Every row gives one point. To make a cloud, some directions were put in groups of two or more. Within a group, all points are equally far from the middle, so they leave a hole (a ring in 2 directions, a hollow ball in 3). The other directions are filled evenly. Then the cloud was stretched, turned, moved and blurred a little. How many holes are there, and how many directions does each take, smallest first?

Cloud, 13 rows:
[[-4.8 -3.1]
 [ 2.3  4.4]
 [-1.9  4.4]
 [-5.4 -0.9]
 [-0.7 -5.6]
 [ 0.1  4.8]
 [-1.0 -5.6]
 [-2.4  4.1]
 [-1.7  4.5]
 [ 3.7 -4.0]
 [ 5.3  0.9]
 [-0.5 -5.6]
 [-1.9 -5.4]]
Holes: 1 (2)

Cloud, 20 rows:
[[-2.3 -4.0  3.8]
 [ 3.6  2.5 -5.7]
 [-1.6  4.4 -4.3]
 [-0.5 -4.3  4.3]
 [-5.1 -1.5  2.8]
 [ 2.9 -3.8  3.7]
 [ 1.2  4.6  4.3]
 [ 6.9 -1.7 -1.3]
 [-1.3  0.0  5.9]
 [-2.8  6.4 -0.8]
 [-4.9 -1.9  1.9]
 [ 6.3 -1.0  1.8]
 [ 4.8 -4.4 -1.0]
 [-0.9  0.0 -4.8]
 [ 5.9  0.3  2.7]
 [-1.4  7.3 -0.6]
 [-0.8  5.0 -4.4]
 [ 1.2  7.7 -0.4]
 [ 3.5  3.7  3.8]
 [ 5.2  3.3  2.7]]
Holes: 1 (3)

Cloud, 21 rows:
[[-3.0  2.9 -6.6]
 [-2.0  0.6 -7.9]
 [-1.1  4.1  2.1]
 [ 2.3 -3.2 -6.6]
 [-1.5 -3.9 -6.2]
 [ 3.1  4.7 -3.0]
 [-5.2  0.0  0.4]
 [ 4.0  2.1  2.9]
 [-4.6  0.6 -6.0]
 [-2.8  3.6  1.5]
 [-5.2  0.5 -4.9]
 [-5.1  0.4  0.5]
 [ 5.4 -3.3 -2.7]
 [-1.2 -2.2 -7.7]
 [ 0.0 -6.1 -1.3]
 [ 5.9 -1.8 -3.0]
 [-0.6 -1.5  4.6]
 [ 1.0 -5.9  0.4]
 [ 5.7 -2.3  1.1]
 [-4.5  3.6 -1.9]
 [ 0.7  5.6 -1.9]]
Holes: 1 (3)

Cloud, 28 rows:
[[-2.6 -3.8 -2.6  4.2]
 [-3.8 -6.9  0.7  2.3]
 [-3.6 -3.2  0.4  6.4]
 [ 2.7 -2.2  5.6  1.3]
 [ 3.9  0.7 -3.1 -4.2]
 [ 5.9  3.0 -0.3  4.0]
 [-2.6 -1.9 -0.1  6.5]
 [-3.2 -2.8 -1.7  5.2]
 [ 4.3  4.0  2.5 -0.3]
 [10.4  3.9  0.3 -2.8]
 [ 3.4 -5.8 -2.4  1.2]
 [ 3.7  1.7  4.4 -0.9]
 [-3.2 -3.9 -2.1  4.8]
 [ 9.9  4.0  1.0 -2.7]
 [-1.3  0.5 -0.4 -2.5]
 [ 1.1 -1.0  1.4  6.6]
 [-1.3  1.3 -3.1  1.8]
 [ 6.6 -3.9  3.8  1.2]
 [ 8.1 -3.0  0.2  3.0]
 [ 4.1 -2.5 -0.4 -5.5]
 [-0.6 -0.6 -0.6 -3.5]
 [ 3.8 -3.4 -4.3  1.6]
 [10.5  2.3 -3.6 -1.7]
 [-0.4 -3.3  3.2  6.2]
 [ 1.9  4.1  0.4  2.1]
 [ 7.9 -4.0 -0.2  2.2]
 [ 3.2 -3.1  3.4  5.2]
 [-1.3  1.9 -2.5  1.7]]
Holes: 2 (2, 2)

Cloud, 27 rows:
[[-0.7  1.5  7.8 -4.4]
 [ 3.7 -0.8  5.9 -4.4]
 [ 0.4  4.4 -4.0  4.7]
 [-1.6 -4.1 -2.4  1.3]
 [-2.0  6.7  1.3 -2.6]
 [-1.2 -1.0  7.3  0.4]
 [-2.1 -0.5 -3.9 -0.9]
 [-3.6 -1.9  0.6 -4.4]
 [-4.3  2.4  7.0 -3.5]
 [-1.1 -1.6 -1.1  7.2]
 [-2.9 -1.1  7.3 -0.3]
 [ 5.4  0.7  4.8 -3.6]
 [ 4.5 -2.9  1.6  4.2]
 [-3.1 -4.1  1.3 -1.5]
 [-0.6  0.5  7.8 -0.8]
 [ 4.2  5.2  0.9 -4.6]
 [-4.5 -1.9  1.1  4.5]
 [-2.2  2.8  4.5 -7.0]
 [ 6.3  3.0 -3.4 -3.0]
 [ 6.4  2.2 -4.3 -1.6]
 [-4.4  3.0  0.9 -4.3]
 [ 8.3  0.3 -1.9 -2.7]
 [-1.2 -5.2 -0.9  0.8]
 [ 0.4 -2.0  4.5  4.6]
 [-4.5  5.4  2.4 -2.6]
 [ 3.2 -4.7  3.6 -0.8]
 [ 6.1  4.1  1.8 -2.8]]
Holes: 1 (4)
